Every row gives one point. The last column is the point's height on a tilted bowl or saddle (a function of degree 2), plus a little noise. Count its main directions that bend up, bend down and stay straight.
In the rows, zero is written as 128.

Points, 11 rows:
[[158 190 155]
 [199 157 146]
 [106 135 157]
 [185 156 147]
 [ 99  95 170]
 [ 80  98 167]
 [137  96 176]
 [104 124 159]
 [ 79  85 174]
 [108  95 171]
 [126 110 164]]
Directions: 1 up, 0 down, 1 straight

Points, 17 rows:
[[137 159 125 113]
 [147 173 190  85]
 [125 124 153 111]
 [114  48  88  88]
 [154 100 110 106]
 [158 171  95 103]
 [163  92 144  97]
 [ 73 114 143  96]
 [128 159 177  97]
 [143 155 162 104]
 [194 138 115  83]
 [136 123 119 117]
 [ 85 156 167  88]
 [169 126 126 102]
 [ 72  79 130  91]
 [141 180 133 104]
 [ 77 173 214  46]]
Directions: 0 up, 3 down, 0 straight

Points (27 x 5):
[[109 124 112  86 142]
 [203  72 126  63 207]
 [139 185 124 105 179]
 [143 146 111 134 145]
 [167 138  71 157 122]
 [152 136 124 136 140]
 [165  61  84 106 154]
 [ 90  78 128 134 113]
 [153 145  70 119 142]
 [174 104 141 154 112]
 [114 108 126 120 139]
 [162 124 124 129 137]
 [116 140 127 182 140]
 [124  76 104  91 137]
 [110 143 180 178 148]
 [107 134 196  79 180]
 [ 68  85 109 133  84]
 [105 137 183 196 141]
 [110 130 149  94 160]
 [168 188 108 172 133]
 [ 84 194 162 195 215]
 [146 168 114 166 145]
 [209  46 127  98 193]
 [125 152 132 116 162]
 [104 146 181 111 173]
 [ 75 125 134 151 135]
 [116 172 183 164 168]]
Directions: 1 up, 1 down, 2 straight

Points:
[[163 167 157  61 180]
 [ 88 156  69  81 155]
 [193 143 151 138 137]
 [172  97  87 150 164]
 [118  42 110 104 210]
 [ 90 155 166 145 126]
 [102  88 173 142 188]
 [123  81 102 178 212]
 [ 45 127  96  68 157]
 [ 95 197 128  88 163]
 [ 77 106 156 138 160]
 [ 85 125 131 153 145]
 [111 128 100 134 138]
 [147 161 177 101 141]
 [159 159 106 113 132]
 [ 75 132 142 176 146]
 [ 79 119 115  94 148]
 [ 90 123 133 158 150]
 [130 135 123 134 135]
 [108 134  94 176 137]
 [191  93  98 135 166]
 [179 108 123  76 162]
 [ 84 107 174  93 157]
 [186 144 127 184 138]]
Directions: 1 up, 0 down, 3 straight

Points:
[[132 139 109 125 137 221 113]
 [108 130 128 151 113 125 137]
 [133 122 137 107 132 134 130]
 [151 126 171  89 109  54  87]
 [111 141  79 146 163 158 102]
 [ 99 127 125 181  96 211 128]
 [152  95 127 145 115 145 124]
 [145 135 104 187 110 115  95]
 [113 119 129 151 128 112 125]
 [175 101 199 159 114 117  79]
 [119 145 145  66 171  83  90]
 [161 123 134 106  97  75 105]
 [165 134 149 110 148  97 100]
 [120 118 130  87 121 130 134]
 [165 152  94 171 212 163  35]
 [ 77  93  67 127  76 157 138]
 [200  80 110 142 103 123 114]
 [143 122  89 153 136 165 115]
 [179 152  98 115 117 173 123]
 [102 129  55 158 179  96  54]
 [201 129 122  99 144 106 102]
 [171 136 199 145  84  97  93]
 [125 152 105  86 112 131 127]
 [148 130 108 113 130 143 126]
 [106 166 127 166 168 123 102]
 [153 157 203 101 204 178  46]
 [186 110  97 133 149 118 101]
 [ 69  92  96 168 166 181 107]
 [116 144 203 104 119 102 127]
 [ 78 165 132 126  89 181 159]
 [172 103 128 175  85  73  71]
 [148  66 125 128 157 163  97]
 [207 149 131 109 105 174 127]
 [175 132 122 160 148 149 103]
 [ 80 155 126  15  41 153 100]
 [119  86 185 101 174 229  59]
 [110 151 164 207 144 155  93]
 [145 204 116 173 154 182  67]
 [101 148 168 103 193  72  90]
 [139 161 149  86  87 182 130]
 [193 135 112 192 109 112  81]
 [134 106 113  95 149 172 118]
 [189 106 139 115  96  90 105]
 [167  89 159 110 108 162 121]
 [ 98 165  95 146  76 132 131]
 [130  76 121 111 195 151  73]
 [152 141 148 119 149  68  88]
 [142 139 102 113 186 132  87]]
Directions: 1 up, 5 down, 0 straight

Points:
[[ 83 153 125  85  97 155 155 116 100]
 [161 125 167  81  98 135 119 111 108]
 [167  90 172 105 152 165 132 104 108]
 [116 117 157 139  87 128  75 112 106]
 [163 115 108 140 176 114 103 131 133]
 [121 129 151 128 194 145 101 129 109]
 [112 143 135 133 142 153  64 178 123]
 [ 97 129 119 118 120 115  91 152 123]
 [ 81 110 148 129 176  88 130  51  67]
 [137 118  83 137 154 142 118 128 141]
 [184  62 208 121 155 177 120 116  89]
 [155 129 174 107 153 136 138 160 104]
 [152 112 118 140 166  70 125 171 109]
 [149  98 172 132  67 128 219 101  40]
 [ 59 196  97 164 131 104 125  50  56]
 [ 84 114 104 158  91 204 165 144  86]
 [165  86 168 160 142 121 127 144 106]
 [105  35 217 108 154 180 165 180  34]
 [104  95  70 122  81 140 193 131  96]
 [ 85 148  45  65 130 118 127 196 142]
 [ 95 129  32 147 125 138  69  92 123]
 [185 126 155 102 129 105  80 166 130]
 [104 147 137 126 118 169 179 101  88]
 [158  93 146 130  90  75 165 138  84]
 [164 186 149  93 118 118  90 191 127]
 [142 163 125 191 104  98 112 114  93]
 [104 127 134 179 133  86  67 154  93]
 [195  97 111 127 221  99 129 126 107]
 [127 119 144  78 142  73 110 164 109]
 [158 118 187 122  94 174 139 113  86]
 [160  84 135  27 144 114 146 141 111]
 [195  49 118 126 105 169 103  86 141]
 [110 147 139 133 172 115 174 100  89]
 [ 85 112 163 145  90 100 184 107  61]
 [120 111 131  81 116 119 107  65 105]
 [103  95  73 110 102 152 139 135 127]
 [135 136 156  64 129 126 192 133  89]
 [144  28 173 153 131 109 126  72  91]
 [152 133 104 102 115 112 129 146 138]
 [150 128 154 144  64  40  87 120  64]
 [111 157 138 102 160 151 112 162 120]
 [127 121 122 109 106 103 142 148 118]
 [109 137  78 168 150 155  73 207 119]
 [153 153 119 170 148 152 117 100 120]
 [138 161  51 156 131 203  97  94 135]
 [146 146 194 111  80 133  96 122  86]
 [111 177 115 160 139 118  93 125 111]
 [118 112  77 102 107  72 111 183 122]
 [134 205 152 125 189 162  76 142  99]
 [118 165 126 104  29 108 109 111  88]
 [100 133 131 127 143  58 170 100  77]
 [ 86 119 157 125 102 165 136  45  66]
 [144 210 113 133 167 143 128 141 114]
 [ 55  33 100  68 127 120 174 185  77]
 [131 178 119 109 154 199 139  88 106]
 [ 98 142 149 161 124 171 128  69  85]
 [113 124  94 116 180 123 140  68 106]
 [ 96 145  56  62 113 129 150 107 123]
 [139  87 109 167 136  89 182 152  97]
 [146 114 181 136 135 101 195 106  66]
 [145 105  94  67  77 183 131 123 134]
 [182 168  76 138 115 186 130 164 142]]
Directions: 0 up, 6 down, 2 straight
